Rows are points. Each copy is the shape, with its points in the same order, turned, moved and blurred by noise. Is it also mirrored, or only turned?

Shape (5 x 2):
[[  0 -29]
 [ 23  46]
 [ 40  10]
 [ 25  16]
 [-68 -23]]
Copy 1:
[[ 21 -43]
 [ 20  34]
 [ 60   8]
 [ 31  16]
 [-60 -43]]
Copy 1 is: only turned
Copy 2:
[[-14 -39]
 [ 24  42]
 [ 41  10]
 [ 20  17]
 [-73 -24]]
Copy 2 is: only turned
Copy 3:
[[-30 -18]
 [ 19  39]
 [-14  39]
 [  0  31]
 [  9 -84]]
Copy 3 is: mirrored

Shape (7 x 3):
[[-75  19 -27]
 [ 18   6 -34]
 [  6  22  56]
 [ 15 -52  56]
 [-67   1 -12]
 [-23   5 -23]
 [-22 -54 -13]]
Copy 1:
[[ 27  66 -39]
 [-26  -6 -61]
 [-35  10  30]
 [  7 -46  37]
 [ 38  55 -30]
 [  8  23 -45]
 [ 39 -14 -24]]
Copy 1 is: mirrored
Copy 2, 7 rows:
[[-71  -2 -19]
 [ 18  22 -47]
 [ 14  14  56]
 [ 50 -43  28]
 [-56 -19 -13]
 [-25   2 -29]
 [ 11 -51 -29]]
Copy 2 is: only turned

Shape:
[[ 13 -29 -46 -33]
 [ -2  34  41 -31]
 [ 28 -36  63  -3]
 [-45  -5  11 -20]
 [-34 -10  19  64]
 [ 40  32 -42 -15]
 [-25  79  -5  34]]
Copy 1 (7 x 4):
[[-12 -18 -35 -51]
 [ 44  18  42 -12]
 [ 34  68 -21  10]
 [-22  17  36 -15]
 [-30  10   8  64]
 [ 36 -54 -19 -23]
 [ 19 -53  54  44]]
Copy 1 is: mirrored
Copy 2, 7 rows:
[[  3 -69 -11 -11]
 [  2  24   2 -57]
 [ 24   4  56   9]
 [-53  -7  -2 -17]
 [-37  43 -16  50]
 [ 33 -30 -44 -32]
 [ -3  62 -72 -23]]
Copy 2 is: only turned

Shape (9 x 6):
[[-66   5  36  36 -19  -1]
 [-10 -57  23   4  27  -3]
 [ 20   8 -92  22  -1 -38]
 [  4 -17  35  36   3   9]
 [-11 -22  37  22   1 -37]
 [-20 -32  23  17  13  -3]
 [ 16 -64 -35   9 -20 -22]
 [ 16   1  11 -74  17  -4]
 [ 21 -20 -36 -13 -16 -14]]
Copy 1:
[[-45  61  15  38   4  15]
 [-33 -27  46   7  -4  -7]
 [ -9 -14 -80  10 -50 -63]
 [ -7   2  35  49   8  -9]
 [-37  19  40  27  -5 -40]
 [-30  -5  30  21   0 -14]
 [-25 -36   4  18 -73 -27]
 [ 29   4  29 -60  -6 -33]
 [ 10 -13 -13  -7 -51 -36]]
Copy 1 is: only turned
Copy 2:
[[-63  33 -10  10 -14  18]
 [  0  15   7 -64  18  34]
 [ 51  19 -95 -39  62 -27]
 [ 19  31   4 -12  -8  38]
 [ -5  49   4 -40 -20   9]
 [ -8  16  -1 -38   3  22]
 [ 32 -13 -59 -69  -9  11]
 [ 29 -10  38 -52  17 -56]
 [ 40 -16 -36 -43  23 -23]]
Copy 2 is: mirrored
Copy 3 (9 x 6):
[[-39  32   5  15 -59  -5]
 [-17 -39   9 -44 -23  -2]
 [-46   0 -79  -9  54 -56]
 [  9 -17 -14  -7 -33  -1]
 [ -2  -3  -3 -29 -42 -38]
 [-24 -13  -2 -30 -32   1]
 [-33 -58 -20  -7  12 -55]
 [  5   9  40 -47  54 -13]
 [-19 -23 -13  -8  41 -45]]
Copy 3 is: mirrored

Shape (14 x 9):
[[ 16 -42 -20  18 -11  20  -4 -26  40]
 [ 48   7  13  26  39   4 -10 -56 -30]
 [ 37 -20  45  41  39  65 -33   2  47]
 [ 26 -24  45  23  -7  16  -4 -19 -15]
 [ 42  62  31  -5 -18 -78 -24  32  45]
 [-12  65  13 -10 -16 -40 -49  30  26]
 [ 37 -31 -20 -18  53  23  35 -19 -23]
 [ -4 -79 -20 -15 -59  47 -31   9  10]
 [ 26 -41  10  12  11  13 -27   7  74]
 [ 26 -76  -1  -9  40  28 -18 -81 -10]
 [-27  38  58 -19 -11 -26 -37  17  15]
 [-16  27   5  47  13 -31 -72  41 -32]
 [ 44 -13 -57 -30 -11  50  -9 -37   1]
 [-34 -12  26  32 -24  32   7  -4  63]]
Copy 1, 14 rows:
[[ -4 -13 -35  12 -13  -2   7 -17  36]
 [ 57   3  14   9  24  48 -21 -30  -3]
 [ 21  65 -38  69   5  22 -11  -7  47]
 [ 16  21  11  40 -20  27   9 -34 -10]
 [ -4  66  95 -24   8 -57 -21  17  20]
 [-50  52  77 -15  29  -4 -17  26  20]
 [ 44  16 -51 -32  12  34   9 -19 -26]
 [-75  -5 -48   6 -69  23   4 -19  12]
 [-15  41 -35  23  -8 -30  -9 -11  49]
 [ 20 -12 -56   1   5  47 -12 -90  11]
 [-53  64  67  11  29   6  13 -16  -1]
 [-44  21  47  37  39  19 -63  35 -33]
 [  5  -9 -35 -51 -30  59   0  -1  40]
 [-42  16  -8  47   5  -5  56   3  37]]
Copy 1 is: mirrored
Copy 2 (14 x 9):
[[ 18 -36 -47 -21 -38   0   4  -5  41]
 [ 13 -36 -11  33   2 -30   9 -56 -21]
 [-13 -58   3  26 -35  54  17 -56  50]
 [  9 -30  26  -9 -29  -5  14 -27  -1]
 [ 36  49  43  55   2 -42 -33  -4  86]
 [-13  69  13  50  -6  -7 -33   9  52]
 [ 19 -49 -32 -25  58  -2  12 -33  -3]
 [ 15 -30 -26 -64 -56  44 -33  36  14]
 [  1 -44 -17  -4 -31  17 -18 -20  85]
 [ -4 -76 -52 -41 -15 -19 -21 -63 -18]
 [-32  59  39  11 -16  -7 -26 -17  38]
 [-46   5  27  74  -8  -7 -25  38   2]
 [ 54 -15 -73 -14   0  28 -19 -14  -8]
 [-20   7 -17 -22 -57  16  42  -7  66]]
Copy 2 is: only turned
Copy 3, 14 rows:
[[-22 -17  -8  -8  15  30 -44 -12  61]
 [ 48 -25  23  -9  70  -5  -3 -10  20]
 [ -3 -46  78 -43  21   3 -49 -58  56]
 [ 19 -54  31   0   9   2 -31   4  14]
 [ 29  58  38   3 -40 -82 -38  23  39]
 [-11  57  19 -17 -26 -67 -35  -4  -8]
 [ 10 -26  15 -30  39  38  49   7  53]
 [-28 -48 -37 -32 -43  59 -51 -18  25]
 [-23 -22  29 -36  -7  -6 -54 -21  85]
 [  9 -72 -19 -56  72  27 -16  12  50]
 [-23   8  41 -25 -19 -61 -43  22 -20]
 [ -1  -4  -4  -4 -13 -77  -4 -60 -24]
 [ 18  19 -17 -43  27  70 -14 -13  31]
 [-66 -20  44  13   5   9 -65  -8  34]]
Copy 3 is: mirrored

Shape (15 x 11):
[[ -6  15  51 -17  12  -7 -15  -1 -11  15  31]
 [ 11  32   0 -25   3 -27  31 -17 -28   7   3]
 [ 12 -32   0  10  11  13 -33  -5  22  14   3]
 [-20 -32  -2 -15  20 -28 -34 -10 -24  26  23]
 [  2   6  26 -67 -40 -23 -30   8  11   7  22]
 [  4 -29  13  11  18  16  82  17 -35  11 -39]
 [-16  21 -14 -20  20   1 -10   4  -7   9  23]
 [-16  29  -9  -6 -46 -13  -6  -2 -26  10  23]
 [ -1 -24  13   1  15 -25 -21 -12 -33  13 -12]
 [  0  58  28 -71 -28  17 -33  -6 -28  20  14]
 [-23  -9 -14   3 -10 -30 -21  -5  47 -15  -9]
 [ 13 -30  -8  -8  -8 -12 -30  -6 -24   7  31]
 [ -7  -8  -7   3   4 -31 -31  19  41  27  -2]
 [  3  12 -10 -11   0 -18 -29  21 -28 -17   0]
 [-14 -32  -1 -10  18  18 -22  -9 -15   7  11]]
Copy 1 (15 x 11):
[[ -1   0  39  19  43  19  23 -15  15   5  33]
 [-17  14  -1 -22  12  14  58   5 -15   3  27]
 [ 30   4  42   6  -9 -21 -16   7  22   9  -3]
 [ 26 -31  41   8  15   1  18 -25 -17   9 -17]
 [ -5 -17  30  34 -11 -13  51 -50  31  -6  51]
 [-10 -12 -21 -64  16  25  24  48  40  49  -6]
 [ 11  -7  16  -4  15  16  18  -6   0 -35  11]
 [-40 -16  -5  28  -4   4  20  -8 -14 -11  26]
 [  7  -6  35  -2  -1  17  25  -6  -6  31 -20]
 [-21   1  27  14  -7  43  31 -55   4 -15  81]
 [ 13  16   3  33 -12 -35  25  -8  28 -16 -24]
 [ -4 -27  50   5  -7 -18   9  -3 -12   5   1]
 [ 45   1  12  45  -9 -18  22   8  20  -4  -5]
 [-14  -8  36  12 -21  22  38   6   2 -18  -5]
 [ 12 -15  40 -18   5   3  -8 -11  15   0  -7]]
Copy 1 is: mirrored
Copy 2 (15 x 11):
[[  2  32   2   3   9 -29  18 -11  -4  59  36]
 [ 20  -2   8 -41  -6 -22  44 -29   7  26   0]
 [ -9 -12 -10  41 -13 -16 -24   4   2  18  11]
 [-16  -1 -43   7 -24  -8  22   8 -18  31  37]
 [-42  34  13  -4 -25 -33  35  19  37  59   2]
 [ 92  -6  25  10 -13  39  29 -10  -8   3  -4]
 [-18  -9   1 -22  13  -3  12  -6   4  26  33]
 [-33  28  17 -35 -14  -8  21 -12 -21  21 -10]
 [ 22   4 -36   3 -19 -20  16  13 -21  23  10]
 [-28  32   9 -51  14 -17  16   3  25  95  -8]
 [-33 -14  13  28   3 -40  23  23  -1 -15   1]
 [-18  20 -32   2 -36  -7  -1  -8   2  17  16]
 [-25 -26  20  21 -23 -38   4  26 -11  14  28]
 [ -3  19  -9 -35  -6 -21   1  23   7   4  16]
 [ -5   2 -30  20   2  13   0   4   0  25  18]]
Copy 2 is: mirrored
Copy 3 (15 x 11):
[[ 11  18  29 -30 -27  -3  10 -15 -28   9  23]
 [-19 -10 -24   0 -14 -19  -4 -23 -33  20 -21]
 [ 29  13   1  10  29  21  16  29 -16  -8  29]
 [  9   5  19  15 -17 -15  20  36 -54 -16  24]
 [ 36  11 -25  -6 -70   3  -9   4 -11   3  33]
 [-24 -58  10 -31  30  12  28  19   7   6 -63]
 [-20   2   2  14  -3 -15  -6  -3 -16   8  31]
 [  1   9  10  40 -44   1  -8 -19  -8   3 -10]
 [ 11   2  15  -5   1 -10   3  30 -49 -21 -13]
 [-11  25   2 -13 -70  22 -49 -10 -19  37  23]
 [ 23  23 -36  22   9 -13   9  -1   4 -46  22]
 [ 27 -14  10  28 -13  10  12  20 -45  -7  21]
 [ 36  31 -10  20   7 -29  19  26   8 -11  22]
 [ 16 -16  10  13  -9 -20 -37   6 -18 -11  11]
 [ -5  -9  18   6   6  22   7  29 -31 -20  31]]
Copy 3 is: mirrored
